Each row of a before or after table is a point. One or more steps were done to the points. Then noise was added and the rows were shuffled. The steps act on how far a point lies along the listed directions, d1 being the first. What was done? A step turns or swaps two directions, mirrors them in a line or flattens them onto one, adds a multiple of one to another, or multiplies one. Angles are multiples of 10 degrees, from the lower direction toward the higher: turns from -170 to 170, lines from 10 to 170 but not 90. Use the fewest steps. Two steps may share a direction if one is a turn and the other turns, adds or multiplies; they go together, in the order done. Otherwise the lowest direction goes first.

Directions:
(1): [-51   1]
(2): [ 1 51]
Before (14 x 2):
[[ 55  -6]
 [-21  15]
 [ 29 -32]
 [ 79 -52]
 [ 61  20]
 [ 24  10]
 [ 60 -51]
 [ 22  25]
 [-14  11]
 [-14  51]
 [-43  14]
 [ 41 -15]
 [ 21   9]
 [-21  37]]
After (14 x 2):
[[ 12  -2]
 [ 29  -3]
 [-42  59]
 [-20  28]
 [  1  33]
 [-96  12]
 [-43  -6]
 [ 42 -15]
 [ 42  14]
 [-43  14]
 [-46  34]
 [ 42  24]
 [-10  26]
 [-78   3]]
Steps: mirror d1 and d2 in the line at 110 degrees

Directions:
(1): [-34  50  12]
(2): [ -2  13 -61]
(3): [-52 -34  -6]
Before (8 x 3):
[[ 68  12  22]
 [ 46   7  -4]
 [-18 -27  -3]
 [-34   1  -7]
 [ 14   9 -22]
 [  6   7  18]
 [ 93  22  52]
 [-21 -36 -11]]
After (8 x 3):
[[-10 -13  22]
 [  0  -8 -19]
 [ -1 -66 -21]
 [ -3 -47   2]
 [ 34  26  16]
 [ 24  20   7]
 [ -5 -93 -55]
 [ -5  34   7]]
Steps: turn d1 and d2 by 150 degrees; turn d1 and d3 by -150 degrees

Directions:
(1): [ 22  30  40 -27  -1 -64]
(2): [ 29 -48  19 -21  61   7]
(3): [ 67 -22   9  17 -47  12]
(4): [-35 -53   8 -42 -41 -14]
Before (13 x 6):
[[  2 -64  14 -45  28 -32]
 [-15  34  -5  -5  40 -10]
 [  7 -90  18 -41 -10  -5]
 [  9  63  20  -7 -45 -39]
 [-61 -78  13 -40  12 -13]
 [-50 -17  33 -47  -7 -61]
 [ 34  29  16  34 -38 -12]
 [ 61 -20   9  -3  14  -6]
 [ 27 -80  26 -47   3 -29]
 [ 46  27  47 -10  58 -60]
 [-41   2  21 -50   0 -52]
 [-42  35 -40  14 -21  10]
 [ -4  41  35 -13   0 -29]]
After (13 x 6):
[[  3  49  34  -5   3 -25]
 [ 10  84   4  18 -17 -15]
 [ 93 -39  20   6  20  -1]
 [ 78 -59  18   7  -7  11]
 [-43  14 -21 -11 -52 -15]
 [ 31   0 -14  12  49  17]
 [ 54   1  51 -13 -37 -62]
 [ 46 -73  43 -22 -36 -28]
 [-28  14   9 -27  19 -28]
 [ 40  13  35 -24 -25 -56]
 [ 21  40  30   3  85 -43]
 [ 65 -46  21 -15  19 -24]
 [ -6  47 -11  48   5  11]]
Steps: turn d3 and d4 by -70 degrees; turn d1 and d4 by -40 degrees

Directions:
(1): [-43  43  37  34  49 -14  29 -26]
(2): [40 50  8  8 19 58  5 49]
(3): [ 32  43  -8 -71   8 -24  23 -34]
(4): [ 28  15  14  23 -19 -74  14  50]
(5): [-11   6  52 -32  19 -12 -76  15]
Before (11 x 8):
[[ -6  31 -13  12  10  31  20 -15]
 [-30  38  12  21  23  12  61 -41]
 [-53  46  58  11  35  13 -11 -26]
 [ -3  24  20  18  20  20  30 -18]
 [-11  69  50  23  39 -12   6   7]
 [-29   2  46  45  35  -9 -35  28]
 [ 87  19 -47 -66 -35 -35  20  47]
 [  2 -38 -27 -35 -54 -13 -60  34]
 [ -6 -15  22  15  -9  61 -34  31]
 [-39  25  28  31  49  22   1   2]
 [-34  42  27  76  44  -7  47   7]]
After (11 x 8):
[[ 24  16  20 -49  25  21 -52  19]
 [  4  -1   7  10   8  53   6  -4]
 [-21   4 -12  18   4  42   1 -12]
 [-30   4   2 -25 -24 -95  -9  -8]
 [  2  18   1  33   4  81  21  23]
 [  0 -68 -78  -6 -54 -55  44 -24]
 [ 27  -1  -4   3   9  96 -43  48]
 [-40  -7  42 -31  10   2 -38 -36]
 [ -1  25   7 -22  33  61 -24   9]
 [ 16  65  20 -29  13  67  -3   0]
 [ 40  22 -21 -40  -8  72 -14  -1]]
Steps: turn d1 and d2 by 110 degrees; turn d1 and d4 by 70 degrees; turn d3 and d5 by -70 degrees

Directions:
(1): [ 19 -70  16  23   5   6  24 -24 -51 -51  40]
(2): [ 57  16  23  16 -81  31   5  12  39 -25   9]
(3): [-26 -19   2  27   5 -65 -16  50  45 -58  -6]
(4): [  1 -66 -20  49   9  38 -32 -15  44  34 -34]
(5): [-63  32   4  76 -21  25  11  18 -24  15  32]
(6): [-14 -28 -84 -30 -55  -1 -15  31 -28   4  12]
Before (9 x 11):
[[-14  -2  25  66  14  21  -1  -6 -15   3  14]
 [  8  25  47 -25   5   5  26 -16   0 -12  28]
 [ -4 -33 -85 -32 -67 -16  -5  39 -34  -8  25]
 [ -8  24  27 -14  18  17  15   2 -24 -29  28]
 [ -9  22 -23 -29 -23 -15  -2  15  -7   6  18]
 [-42  18   6  20  38 -28 -14  17  53  21 -35]
 [ -7   4 -15 -28 -11 -40  21  48 -63 -45  12]
 [  9 -34  38   8  17  13 -17 -15   4  -3 -14]
 [-35  20  11  62  -2 -29  -1  46  77 -17 -12]]
After (9 x 11):
[[-43 -59 -11  53  23   8   8 -10 -30  -1  20]
 [-45 -30  -5  93 -18  12  22  22   5 -20  32]
 [ 12  17  20 -18  -8 -16  16  -4 -17 -22  33]
 [-11 -12 -16  27  17 -25 -35  26  40  -3 -27]
 [  4   3  45  -7  28  10   4 -21  39  12  -2]
 [ 13  72  -7 -50 -69 -26  32  38 -36 -26  42]
 [ -9  23  31 -13  43   7  -6   5  29 -13 -11]
 [ -7  80  44  -4  11 -15  27  31 -28  -5  -9]
 [-15 -18  -4  -2  -2  22 -34   0   7  34 -25]]
Steps: multiply d1 by -1; add 0.3 times d6 to d2; turn d4 and d6 by 60 degrees; swap d3 and d5
